Each wall is flat, endless, passes through zero and stands at right angles to its row. A trip goes straight from one point to another. Which walls does it cross, in order?
In the rows, 128 means zero.

Walls:
(1): [165  65]
(2): [168 111]
(3): [153 143]
(4): [116 123]
Trips:
[104 132] to [135 168] -> 3, 4
[137 141] to [102 153] -> 2, 4, 3
[ 84 135] to [122 172] -> 3, 4
[104  90] to [119 114] -> none
[141 127] to [147 107] -> none
[ 88 147] to [ 96 123] -> none
[121 152] to [175  70] -> 2, 1
[131 148] to [112 175] -> none

Walls:
(1): [106 139  53 180 166 130 179 103 145]
(2): [137 116 151 197 118 143 143  94 151]
(3): [165 163 156 117 151 134 161 115 174]
(4): [ 37 152 171  87 148 153 101 147 105]
Trips:
[157 149 148 105 152  98 163 139 123] to [180 140  99 135  93 166 173  85 148] -> 1, 2
[109 152 110 180 112 134 155 126 148] to [115 123 105  95 150 157 175 153 170] -> 2, 4
[149 153 113 114 104 143 166 121 111] to [147 146 134 122 146 207 112  95 144] -> 2, 4
[ 69 123 173 114 158 166  61 103 135] to [146 134 150 121  74  91 185 128 143] -> 2, 3, 4
[184 131  92 148 142 130 129 134 200] to [130  99 150 158 140  91 142  91 110] -> 3
[ 79 104 160 171 115 156 177 114 125] to [ 89 167 115 155  76 137 154  77 132] -> none

Walls:
(1): [106 116 113 133 165 100 140  92 149 101 163 132  84 118  66 133 177 131
 110 161]
(2): [110 249 127 109 162 120 160 193 116  97  87 142 151 104 126 151 153 190
  58  84]
(3): [119 142 159 142 111 112 109  84 149 205 180 132  59 109 110 168 105 117
 125  64]
(4): [126 150 159 153 134 109 173 129 152 115 113 152 124 133 124 133 148 168
 148 133]
Trips:
[120 125 152 160 121  81 121 103 146 163 133 125 121 117 136 134 120 168
  94 127] to [144 107 103 131 128 111  83 165  67 128 165 122 110 139 100 165 140 174
 122 124] -> 4
[115 146 122  89 137 114 118 167 205  75 133 133 101 151 117 158 134  98
 169  97] to [162 122 113 160 121 107 126  54 138 131 165 150  89  74 161 178 121 165
 158 164] -> 2
[142 116 116 142 180 121 120  84  50  90 145 161 116 107 181  95 130 174
 138  98] to [160 123 141 173 118 149  78 140 119 150 130 153 108 102 116 183 147 145
  94 120] -> 3, 4
[134 141 172  91 144 107 103  99 136 120 131 138  72 163 181 130 165 173
 121 170] to [141 149 111 159  87 164 146 118 112 188 117  96 123 105 163 118 167 126
 110 105] -> 1, 4
[101 139 121 101 161 155 152 121 145 137 103  78 103 122 160  96  92 126
 156 176] to [124 124 133 153 110 177 107 110  96 108  80 165 122 138 115 161  81  95
  71 160] -> none
[165 117  90 125 135 144 141 110  87  92  85 194 110 129 155 103 133 138
 102 110] to [140  89 124 149  90 132 120 107 143 111 124 122 156 117 149  99 115 119
 120 138] -> 4, 2
[151 122 112 163  89 185 193 117 162 113 104 179 157  86  70 111 152 165
 151 116] to [149 130 142 191 120 116  97 144  63 131 156 150  84 187 159  99 106 113
 145 101] -> 1, 2, 3, 4
[165 113  79 154  84 116 135 127 115 175 129 112  81 131 147 149  93 138
 134 133] to [166 164 144 138 137 191  92 128  90 120 138 117 122 103 101 127 112  84
  95 109] -> 2
[147 138  89  69 193  94 104 178 122  87 105 127 139 106 100  98 152  90
 137 148] to [112 118 162 109 169 116 136 186 192 146  87 189 111 117 148 190 109 171
 111  26] -> 4, 1, 3
[124 118 118 122 134 135 164 124 137 148 210 117 108 138 180 118  61 156
  94 136] to [ 96 104 210 126 167 158  80 143 151 151  66  77 155 155 131 197  96 158
  71  95] -> 2
[190 175  82 122 114 114 162 161 137 104 145  88 102 185 116 192 162  95
 200 176] to [ 88  63 166  90 191 169  97 146 154 101  82 118  80 144 118 113 152 121
 149 147] -> 4

Walls:
(1): [133 192 134 140 113 139  93 126 112 149 100 152 119 138 112 125  49 168
 131 113 129 125 110 117 149 123 117 132 192 114 148 120  63 161 122  92
  65 133  96 150 159 111  70 168 141 147  89 101]
(2): [130 110 135  84 159 159 173 107 134 176 190 193  98 110 101 133 139  96
 158 130 196 136 160 130 104 126 130 100 104 110 101  47 100 150 121 134
 134 120 105  88 135 130  97 123 120 117 124 169]
(3): [145 133 108 155 123  90  90 167 173 127 134 168 170 127 189 177 110 131
 191 150  69 116 162 141 173 198  98 105 105 132 143 137 136  64 146 130
 121 115 123 132 119 169 119 227 136 145 153 115]
(4): [122  98 143 145 143 101 161 103  77 138 174  91 113  71 139 123 148 156
  91  86  81 188 129 183 124 120  98 122 148 153 133 191 136  89 122 169
 151 116 163 120 115 121 122 144 104 107 183 119]
Trips:
[150 139 162 144  82 119 144 134 142 142 141 125 174 137  45 133 101 143
  90 144 164 141 176  14 120  99 152 145 113 108 160  52 130 126 131 149
  63 126 114 151 174  81  84 169 103 127 131 143] to [159 124 175 132 116  76 162  97 209 159 179 161  94 118 166 173  97 139
 100 122 117 115 101 184 163 145 128 142 129 136 135 108 150 116 166  98
 122 117  52 109  85 114 118 182 156 109 158 127] -> 3, 4
[158 150 130  82  56 141 118  92 105  97  75 150 126 147  95  81 123 112
  78 107 121  98 149 130 109  96 155 149 108 178 103 187 140 142 130 196
 102 123 123  76 132 114 135 142 128 124 133 124] to [145 156 143 101 134 145 194 152  97 108 167 124 131 171 148 154 160 160
 133 159 164 111 178 118 105 150 158 153 117 126 116 107 113 137  84 127
 111 151 122  88 143  97 133 148 147 118 133  86] -> 4, 2
[138 173 136 185 155 101 148 134  86 135 122 125 109 119 147 147 157 147
 164 107 123  97 157 144 132  95 107 114 139 107  94 114  58 180  63  80
  66  86  85 104 140 152 122 116  86 176 110 135] to [ 76 148 189 119 167 128 141 125  96 107  59 114 149 141 156 137 124 126
  86  83 136  86 117 128  65 171 134 150 117  84 161 131 117 131 116 136
  89 127 140 114 120 114  82 112 157 201 151  81] -> 2
[114 139  91 102 156 176 176 139 148  91 176 122 100 100 120  94  77 117
 152 175  59 142 163 158 134 160  51 108 135 111 107 128 129 162 112 135
 142 152 118 104  66 149  54 150 113 100 144 135] to [103  86 158  98 136  55 114 135 163 151 110  54 174 155 138  97 152 135
 154  43  91  96 158 145 198 218 147  99 105  91 167  69  93 155 118 128
  96 136 137 134 100  96 104 138 148 148 100 113] -> 4, 2
[125 149 116 127  80 184  96 106 140  71 157 134 151 130 158 104 163 147
 161 174 129 125 131 181 150 123 111 126 142 148 168 164 147 144  72 142
 144 130 116  76 176  94  94 107  68  90 114 133] to [174 109  79 152 216  84 136  87 136 160 167 123  95 169 124 144  97  81
  95 193  98 176 124 131 136 140 143 152 120 171 113 148 165  99 173 121
 107 120 128 158 113  80 181 126 118 115 154 188] -> 3
[194 171 164 100 105  62 134 127 143 141 172 107 149  70 118 107 169 210
  98 132 122 174  71  99 111 117 184 122  86 136 120 132 144 143 134 142
 130 133 168 129  92 174 134 177 135 126 142 127] to [ 71  94  80 137 181 109 161 131 187 150 109  81 134 119 100 194 163 145
  82  59 138  91 107 118 157 155  99 151 131 188  57 105 145 175 165  90
 156 142 111 142 136 113 164 181 171 161 129 102] -> 4
